Each point is reached from the start by the listed moves, each made once or not at all, plus a little noise. Say if it took an odd or an even number of moves. Then give how often each move was made.

Moves:
(1): .04 .22 -.33
(2): -.38 .57 .45
Start: .26 .28 .11
Points:
.24 .29 .14 -> even (0, 0)
-.09 .92 .50 -> odd (0, 1)

Moves:
(1): -.12 -.06 -.06 -.22 .09 -.16 .08 -.23 -.31 -.12 .29
(2): .19 .10 .03 -.12 -.15 .08 .25 -.25 -.20 .13 -.11
(3): -.05 .03 -.22 .01 .12 -.10 .13 -.14 .29 .01 .00
(4): -.19 .05 -.13 .10 .07 -.25 -.10 .03 -.21 .17 .08
(5): .00 -.15 -.19 .02 .04 .05 .00 -.17 -.12 -.21 -.14
(6): .28 .19 -.44 -.10 .21 .25 -.29 -.17 .06 .23 .00
(7): .12 -.24 .00 -.08 .16 -.24 .14 .13 .13 .04 .02
(8): -.17 -.13 .08 .06 .15 .19 -.01 -.10 -.02 .11 .01
(9): -.26 .31 .01 .17 .06 -.06 -.09 -.20 .10 -.08 -.23
Start: -.01 -.15 -.06 .14 .03 .01 .01 .08 .09 -.10 .04
Points:
.21 -.09 -.94 .07 .41 .20 -.17 -.40 .32 -.08 -.11 -> odd (0, 0, 1, 0, 1, 1, 0, 0, 0)
-.10 .19 -.87 .25 .66 -.40 -.17 -.27 .48 .27 -.10 -> odd (0, 0, 1, 1, 0, 1, 1, 0, 1)
.33 .08 -.52 -.28 .17 .19 .07 -.57 -.39 .11 .21 -> odd (1, 1, 0, 0, 0, 1, 0, 0, 0)
.39 -.21 -.80 -.02 .38 -.10 .01 -.35 -.30 .25 -.11 -> odd (0, 1, 0, 1, 1, 1, 1, 0, 0)

Moves:
(1): .27 .00 .05 .12 .36 .09 .09 .01 .10 -.10 -.10 -.23 .17 -.21 .16 -.15 -.01 .08
(2): -.16 -.03 -.06 -.12 -.14 -.07 .21 -.06 -.01 -.17 -.09 -.04 .15 .14 -.05 .01 .14 -.21
(3): -.10 -.02 -.13 -.06 -.03 .01 -.07 .06 -.18 -.14 .07 .22 -.04 .05 .19 .09 .17 .04
(4): -.05 -.08 .13 .03 -.08 .03 -.03 .05 .03 -.06 .05 -.14 -.05 .08 .09 -.27 -.04 -.11
(5): .12 .36 .15 .13 -.11 .02 .45 .03 .09 -.09 .01 -.20 -.05 .19 .01 .12 -.15 .06
(6): -.03 .05 -.09 -.03 -.23 -.06 -.01 -.13 -.36 .12 -.09 -.06 -.03 -.14 .29 -.07 .17 .07
(7): -.02 .06 .04 -.13 .15 .16 -.07 -.09 -.19 -.01 .04 -.10 -.05 -.01 -.01 .02 .17 -.05
(8): .03 .08 .11 -.08 .09 .06 -.06 -.27 .26 -.12 -.07 .11 .32 .28 -.04 .07 .36 .11
(9): -.12 .01 -.03 .11 .01 .05 -.02 -.11 -.01 .10 .02 .16 .01 .11 -.02 -.05 -.11 .02
(10): -.28 -.02 .19 -.12 -.01 .08 .04 .16 -.11 .18 .04 .04 -.01 -.19 -.12 .26 -.18 -.07
(11): -.09 .09 -.02 -.01 .02 .04 -.07 -.05 .17 -.10 -.03 -.06 .09 -.03 -.10 .20 .02 -.17
(12): -.07 .15 .00 -.07 -.14 -.16 .32 .02 .17 -.08 .04 -.10 -.25 -.15 .08 .04 .01 .33
(13): -.07 .15 .03 -.16 -.08 .04 -.05 -.02 .11 .00 .02 .13 -.02 -.09 -.03 .08 -.06 -.08
(14): -.01 -.07 -.06 -.06 -.21 .09 -.20 -.01 .00 -.01 .09 -.24 .17 .03 -.25 .01 -.13 -.07
(15): -.06 .39 -.05 -.18 -.07 -.16 -.09 .17 -.03 .24 -.11 .03 .02 .00 -.05 .08 .17 .06
(16): .00 -.14 .06 -.10 .16 .21 -.02 .02 .13 .03 -.18 .10 -.04 -.11 .04 .07 .05 .11
(17): .10 -.09 .12 -.22 .07 -.17 -.30 .18 .17 -.11 -.25 .16 .10 -.16 .10 .17 -.28 .18
(18): .17 .08 -.11 -.16 -.08 -.22 -.13 -.01 .00 .16 .00 -.21 .19 .17 .08 -.01 .03 .02
Start: -.06 -.17 .06 -.17 .03 .03 -.18 -.03 .03 -.11 .03 .05 -.01 .13 -.06 .02 -.01 -.13
Points:
-.30 .54 .09 -.61 -.38 .15 .11 -.25 -.01 -.18 -.02 -.23 -.25 .21 .58 .24 .25 .12 -> odd (0, 0, 1, 1, 1, 1, 1, 0, 1, 0, 1, 1, 1, 0, 0, 1, 0, 1)
-.44 -.16 .06 -.32 -.26 .14 -.11 -.37 -.51 -.14 -.06 -.14 .02 .34 .25 -.32 .31 -.41 -> odd (0, 1, 0, 1, 0, 1, 1, 0, 1, 0, 0, 0, 0, 0, 0, 0, 0, 0)
-.39 -.18 .53 -.94 .49 .30 -.15 .02 .57 -.80 -.46 .01 .37 -.17 .27 .54 .41 .11 -> odd (1, 1, 1, 1, 0, 0, 1, 1, 0, 1, 1, 1, 0, 0, 0, 1, 1, 0)
-.58 -.12 .32 -.79 .12 .44 -.09 -.03 -.01 -.08 -.15 .18 .02 -.13 -.22 .48 .13 -.43 -> odd (0, 1, 0, 0, 0, 0, 1, 0, 0, 1, 0, 0, 1, 0, 0, 1, 0, 0)
